Each row of a before or after table is a point. The points were changed in one or more steps. Then noise was added and the rows were shuffled. The steps act on columns, c1 being the first. Write out the steps. A step turns or swaps two columns, mirrors them in a line or flattens them onto one, adds a multiple of one to another, or multiplies or shifts one. Angles are multiples of 10 degrees, from the lower column toward the higher: turns from -170 to 170, lines from 10 to 170 but not 90. Use the fewest steps. Two steps may share a column if one is a turn and the other turns, adds or multiplies; they go together, in the order done. Otherwise the lowest column goes first.
In the rows, 128 means zero.

Before (10 x 2)
[[145 114]
 [145 133]
 [126 155]
 [157 129]
 [115 134]
 [114 145]
 [116 187]
 [241 107]
 [108 176]
 [122  25]]
After (10 x 2)
[[106 240]
 [157 124]
 [133 146]
 [ 25 122]
 [128 157]
 [134 118]
 [187 115]
 [115 146]
 [177 109]
 [145 114]]
Steps: swap c1 and c2

Before (8 x 4)
[[ 36 107 188 147]
 [134 153 145 153]
 [108  69 206  80]
 [ 61 179 152  68]
 [122 101  95 174]
 [126  79 142 149]
 [146 188 137  84]
 [ 62 166 120  76]]
After (8 x 4)
[[142 128 161 147]
 [ 44 121 184  93]
 [138 111  89 172]
 [ 46 101 155 101]
 [ 94 227 112  94]
 [ 43 189 136 174]
 [132 168  93 142]
 [130 108 190  84]]
Steps: turn c1 and c4 by -20 degrees; mirror c2 and c3 in the line at 60 degrees

Before (13 x 8)
[[101 124 196  84 189 177 118 187]
 [110 129 105  73 124  99 129  87]
 [100 151 141  32 162 178 177 136]
 [147 174 100 162  76  79 168 133]
 [196 122  88 101  44  90 161 148]
 [ 82 170 118  79 151 165 131 205]
 [145 183 144 109  76 145 137 114]
 [ 87 153  94 191 176 165 144 170]
 [128 158 152  49 103  84 182 140]
 [123  78 180  51 153 166 158 104]
 [ 40 155 119 202 167 160 128 216]
 [ 65 133 106 174 204 162 197 106]
 [144 136 115 194 228 140 141 120]]
After (13 x 8)
[[115 147 120 128 134  66 130  92]
 [ 79 180 126 123 107 227 134 209]
 [193 129 127 132 199 102  84 142]
 [ 91 130 125 133  81 224 165 178]
 [149 172 137 119 171  86  79 138]
 [ 38 141 119 124  99 211 152 218]
 [ 54 123 118 124  56 149 138 108]
 [101 164 139 108  84 185 126 142]
 [147 141 127 133  46 127 174 121]
 [134 181 129 116 172 130  98 121]
 [ 88 139 130 133  87 195 155 172]
 [126 172 135 122 140  99  95 142]
 [128  89 122 127 107 143 125 107]]
Steps: flatten c2 and c4 onto the line at 170 degrees; multiply c3 by 0; multiply c7 by 0.4; turn c5 and c7 by 150 degrees; add 0.7 times c8 to c6

Before (9 x 11)
[[ 77 138 155 155 119 135  46 121 115 141 110]
 [107  92 102 102  98 109  94 101 123 158 112]
 [164 149  90 124  87  67  86 123 178 102 133]
 [119  86 109  98  59  78 116 143 244 159 158]
 [ 66 149  84 155  72 151 112 205 113 144 157]
 [110 101 160  76  86 100  92 115 161  82 120]
 [ 60 121 110 181 154 178 108 182 104 133  92]
 [ 57 169 107 159 176 172 123 182  86 143 183]
 [140 158 127 171  60  85 174 133 150 113 193]]
After (9 x 11)
[[240 169 188 159 173  70 121 141 161  99 202]
 [246 122 183 179 157  51 102 136 152 113  77]
 [112  98  94  72  88 200  85 152 113 185 121]
 [ 71 159 132 172  58 223 176 137 114 150 215]
 [205 148 215 156  79 110 115 128 139 107 165]
 [ 19 146 142 124  87 240  87  91  89 171 137]
 [ 73  85 146  97  61 234 116 122   7 138 171]
 [119  90 116 102 101 185  96  91 128  97 107]
 [176 136 102 157 121 140  48 149 135 110 105]]
Steps: multiply c6 by 2.5; turn c1 and c6 by -150 degrees; mirror c3 and c8 in the line at 60 degrees; turn c9 and c10 by 160 degrees; multiply c11 by 1.3

Before (12 x 14)
[[184  98 111 188  93  77 183 190 128  96 202 186 122 155]
 [104  83  37  43 112 159 194 108  31 166 161 139 219 214]
 [132 114  64 108 163 138  46 161 147 203 157 103 129 158]
 [129 130 106 175  74 141 191 162 162 115 121 148 133 147]
 [146 163 121 126 111 110   8 149 152 150 170  64 200 144]
 [177  95 132 152 154  98  64 116 176 152 142  80 181 108]
 [168 122 153 110 164 179  58 161 117 188 157 112 206 163]
 [147 139  98 185 104 111 182 158  78 107 146 213 104  86]
 [127 138 142 154 112  91 230 171 119 114 194 136 112 113]
 [116 109  49  63 156 177 163 156  78  75 123  99 181 185]
 [125 118 150 113 115  90 153 145 141 109 163 211 134 144]
 [142  69 143 108 100 142  30 172 141 160 163  81 167 109]]
After (12 x 14)
[[107  79  44  82  47 181  84  83  38 161 163 134 216 216]
 [187  96 109 108 159 200 158 165 125  95 204 185 129 156]
 [129 118  64 127 122  53 142 134 153 202 155  94 127 160]
 [122 118 151   5 107 177 161 114 145 109 155 212 129 141]
 [155 167 117 234 114  24 184 121 152 155 171  59 191 148]
 [179  89 124 185 167  75 178  85 177 156 146  75 185 104]
 [147 131  96  49 168 182 132 124  73 103 145 224  99  89]
 [120 123  47 127  81 144  66 130  72  74 124 104 178 184]
 [173 120 153 110 133  42 107 137 112 194 155 108 197 172]
 [144  74 145 215  99  29 153 142 137 158 166  91 171 107]
 [124 139 136 149 141 239 125 146 118 117 194 136 115 110]
 [123 125 104 158 143 182 100 132 157 113 120 149 134 140]]
Steps: turn c4 and c5 by 60 degrees; add -1.5 times c12 to c4; turn c6 and c7 by -110 degrees; shift c8 by -30

Before (13 x 20)
[[135 195  99 138 159 126 122  71  95 127  80 135 101 220  87 135 124 117
   86 119]
 [ 98 124  62 137 104 137  92  96  68 117 141 150 170 120  93  50 148 185
   82 181]
 [147 148 107 172 117 149 115 104 107 139  73 150 166 110 122  69 163 150
   11 159]
 [141  78 133  95 196 140 156  80 159  56 159 135  82 130 128 214  70 102
  140  46]
 [139  50  96  76 134 127 173  55 101 115 145  78  84 129 169 145 121 114
  116  49]
 [ 76  72 107  87 159 129 136 123 110 131 157  85 136 135 146 182  89  92
   75  98]
 [145 165  72 182 182 116  47  91  74 168  99 123 140 125 128  82 153 182
   71 120]
 [118  71 106  78 172 161 161  47 163 127 113 114 112 154 186 189  28 100
  164  74]
 [134  98 155  87 120  90 139 100 111 133 145  99 183 120 165 136 126 140
  153  71]
 [118  92 130 140 203 103 197  84 127  98 155 118  91 179 176 135  51 105
  124  83]
 [123 149 121 128 116 144 102 137  85  83 101 136  65 175 162 116  33 157
  104  64]
 [150 146 140 144  98 140 109  89  41 170 157 103 127  76 140 112 124 164
  103 170]
 [116 161 132 151 119 145  64  51 114 150 155 130 138 157 112  64 127 162
   32 120]]
After (13 x 20)
[[114  87 125 145 206 173  31 131 123  99 154 163  89 183 173 130 105 101
  111 109]
 [147 150 107 173 116 135 162 143 111 140  72 122 166 108 122  66 124 145
  248 106]
 [126 146 126 129 118 111  61 128  84  84  98 177  63 175 162 116 193 156
  130  79]
 [144 167  75 184 183 163 187 132  72 168 103 151 136 123 126  84 189 186
  178 108]
 [136  99 157  82 119 174 118 125 110 134 148 180 184 125 169 134 118 138
   85 119]
 [150 144 141 146 100 149 129 138  48 168 158 125 125  72 140 112 143 166
  167 166]
 [138 192  99 140 156 176 123 148  96 126  79 142 101 223  87 139 136 117
  165 110]
 [117  66 103  76 170 169  27 158 162 129 112 169 109 153 184 185 148 101
   78 118]
 [143  81 133  92 196 155  68 139 160  55 159 179  82 133 127 215 134 101
   87  75]
 [132  51  95  74 135 187  96 145 101 115 144 219  84 129 167 147  92 116
  110 121]
 [ 98 120  63 138 106 147 167 140  66 116 143  87 174 120  92  48 150 182
  190 133]
 [ 76  69 107  87 156 129  91 131 107 131 155 190 137 131 143 184 142  90
  168 130]
 [118 162 129 152 120 173 161 155 116 155 158 155 140 158 113  62 183 160
  214 100]]
Steps: turn c6 and c8 by 130 degrees; multiply c8 by 0.4; turn c7 and c17 by -120 degrees; turn c19 and c20 by -160 degrees; turn c12 and c20 by -130 degrees
